Rows are points. Each copy is the shape, with its points in the same order, turned, moved and blurred by noise. Some copies are also mirrored. Which?
In the rows, zero is written as 128.

Shape:
[[130 133 155]
 [123 159 174]
 [ 87  95  81]
 [138 168 181]
 [135 129  43]
 [ 79 127 116]
 [168  81 132]
 [184 157  59]
 [186 120 120]]
Copy 1, 9 rows:
[[138 136 146]
 [145 154 169]
 [173 107  68]
 [133 165 178]
 [126 139  36]
 [188 137 106]
 [102  84 120]
 [ 76 166  59]
 [ 80 124 116]]
Copy 1 is: mirrored
Copy 2 (9 x 3):
[[157 127 149]
 [161 160 157]
 [127 105  66]
 [164 160 180]
 [ 58 111  96]
 [155 139  83]
 [132  68 156]
 [ 48 129 148]
 [104  93 171]]
Copy 2 is: mirrored
Copy 3, 9 rows:
[[113 126 126]
 [ 91 143 116]
 [164 137 204]
 [ 81 135 100]
 [201 180 158]
 [132 153 183]
 [165  92 111]
 [199 178 105]
 [170 118  90]]
Copy 3 is: mirrored

Shape:
[[119 178 185 121]
 [ 95 223 120 154]
 [ 90 110 116 167]
 [154 122  93 102]
 [ 90 132  91 139]
 [144 129  87 114]
 [190 160 175 120]
 [148  88  87  90]]
Copy 1:
[[125 199  61 111]
 [ 46 206  94 108]
 [ 98 126 115 172]
 [143 161 167 119]
 [ 90 162 143 160]
 [123 161 170 120]
 [167 173  88  63]
 [164 152 187 146]]
Copy 1 is: only turned
Copy 2:
[[159  49 142 130]
 [113  17  80 117]
 [ 85  98 133  69]
 [114 140 106 144]
 [ 70 101 112 108]
 [101 132  99 138]
 [203 102 111 135]
 [ 90 167 125 145]]
Copy 2 is: only turned

Shape, 14 rows:
[[114  89 122 174 128  66  89  99]
 [112 175 146 103  98 110 151 158]
 [132 225 155 154 135 162 129 152]
 [134 169 160 151 149 157 120 221]
 [ 50 183 160 144 140 136 148 155]
 [110  97 168 152 140 118 144 113]
 [116 171  59  58 167 196 124 119]
 [119 162  53 103 198 166 139 157]
 [ 87  99  81 201 117 150 143 157]
 [125 162 112  58 178 164 153 113]
 [ 84 102 154 149 119 143 114  75]
 [112 109 167 144 102 124  95 145]
 [145 164  46  88 193 175 174 124]
 [ 74  75 144 178 139  97  81 109]]
Copy 1, 14 rows:
[[ 89 135 159  83 147 149 151 214]
 [108 148  75 126  97 142 118 119]
 [125 191  70 116 121  64 125 110]
 [ 72 153 118 147  93  48 111  98]
 [126 171 109  74  73 104 160 100]
 [112 108 129 107 128 117 186 154]
 [226 151 122 163  70  94  80 154]
 [188 127 134 114  70  60  59 162]
 [125 114 185  72 153 109 102 111]
 [198 121  88 150  63  94 116 163]
 [153 135 158 110 144 141 196 156]
 [ 84 152 149 144 129 131 164 141]
 [219 101  99 124  82  69  56 166]
 [ 97 139 196  89 131 134 188 182]]
Copy 1 is: mirrored
Copy 2, 14 rows:
[[144 128 190 199 158 179 134 142]
 [ 94 157 136 106 166 106 106 106]
 [129 233 109 119 143  96  95 127]
 [ 92 192  76 181 129  87  88 111]
 [ 80 210 116 122 140 159 118  81]
 [139 148 126 175 175 155 161 102]
 [162 134  84  63  57 128 118 139]
 [165 144  90 120  48 133  86  99]
 [116 166 168 197  76 128 164  80]
 [170 133  74  74 115 136 116 115]
 [138 162 143 148 154 176 193 137]
 [ 89 150 135 182 163 133 151 149]
 [205 131  93  89  59 115  98  87]
 [117 149 160 209 142 204 158 140]]
Copy 2 is: only turned

Shape (15 x 9):
[[147 117 192 153 110 102  83 164 107]
 [ 50 155 166 170 101 165 109  77  74]
 [108  85 126 140 129 112  81 137 176]
 [109 179 151  90 191 106 173 114 159]
 [151 137  96 149 188 140 187  91 152]
 [138  66  84 121 181 175  77 140 124]
 [106 185 134  73 166 137 127  47 120]
 [144  93 101 148 163  82  78 164 106]
 [ 37  95 196 146 103  91  93  79  79]
 [ 98 113  80  84 133 154 138 117 103]
 [147 146 192 119 121 156  97 113 172]
 [124 155 139 120 162 194  90 156 147]
 [126 176 194 125 147 191 126  99 112]
 [114  98  85 144 117  79 117 142 138]
 [111  71  94  91 143 112 108 150 116]]
Copy 1, 15 rows:
[[118 169 131  70 105 113 109  38 148]
 [ 58 115 212  58 136 116 101 148 120]
 [118 186 163 141 125 122 178  94 170]
 [120 177 102 108  70 131  90 198 149]
 [135 135  88 160 146  85 100 187 166]
 [143 117 153 199 107  77 138  88 149]
 [119 118 160 118  85 169  82 193 166]
 [161 185 159 155 130  86  87  69 144]
 [ 87 170 249  35 110 102 137 139 159]
 [165 112 166 138 110 122 116 168  93]
 [ 85 119 117  96  84 149 146 103 167]
 [ 87 117 114 159  76 125 120 101 110]
 [ 62  90 123  70  92 131  94 130 147]
 [158 197 156 136 162 109 128 112 127]
 [183 175 173 147 101 101 135 109 136]]
Copy 1 is: mirrored
Copy 2:
[[120 103 179 148 101 150 108 170 108]
 [104  54  94 145 166 110 194 144 105]
 [164 112 171  80 129 163 128 104 137]
 [ 97 142 102 149 123 166 161 112 238]
 [ 97 206  83 121 149 161 149  85 163]
 [196 168 140 120  95 160 178  69  94]
 [151 125  46 138 128 126 184 146 209]
 [147 129 134 116  63 195 115 106 101]
 [146  10 116 155 176 166 140 148 116]
 [167 120  87 144 107 113 152  61 147]
 [140 141 177 124 144 109 159 175 166]
 [132 143 165 125  87 117 211 117 153]
 [105 136 124 170 139 104 204 165 157]
 [136 106 123  88 110 162  88  79 127]
 [187 112 131 138  93 153 117  62 135]]
Copy 2 is: only turned
Copy 3:
[[121 214 100 162 109 105 122 106  95]
 [109  96  95 174  69 115  91 148  14]
 [118 135 130 141 140 148 115  56 115]
 [104  97 132 165  53 149 203 137 158]
 [138  54  97 159  89  99 154 119 180]
 [201 106 165 129 147  99 114  78 120]
 [115  64 143 200 107 138 186 178  98]
 [190 168 119 178 121 141 102  79 147]
 [ 89 142 131 228  66 134  97  85  20]
 [140  81 181 162 107 124  95 143 132]
 [ 82 147 111 126 136 102 179 125  92]
 [151 125 132  85 114 122 155 134  99]
 [114 114 111 133  89  79 174 170  70]
 [128 135 121 176 115 157  78  83 155]
 [152 134 186 169 116 135  93  87 140]]
Copy 3 is: only turned
Copy 4 (15 x 9):
[[154 153 114 118  94 167  92 204 180]
 [194 182 153 168  82  83 165 138 130]
 [121 187 166 106 178 153 120 160 177]
 [132 136  74 118 176 108  85  95  75]
 [ 79 124 135 139 151 151 107  53 101]
 [ 46 159 133 156 177 168 175 158 169]
 [114 126 103 153 149  44 134 122  89]
 [ 93 159 151 145 151 190  93 202 134]
 [219 198 150 197 129  95 115 172 172]
 [138 109 141 161 186 131 171 125 139]
 [130 162  94  70 117 102 117 130 180]
 [ 95 171  91  87 131 144 180 143 126]
 [137 155  70 129  84 107 157 115 131]
 [127 140 194 128 180 166 103 160 140]
 [115 142 141 150 207 159 132 176 162]]
Copy 4 is: mirrored
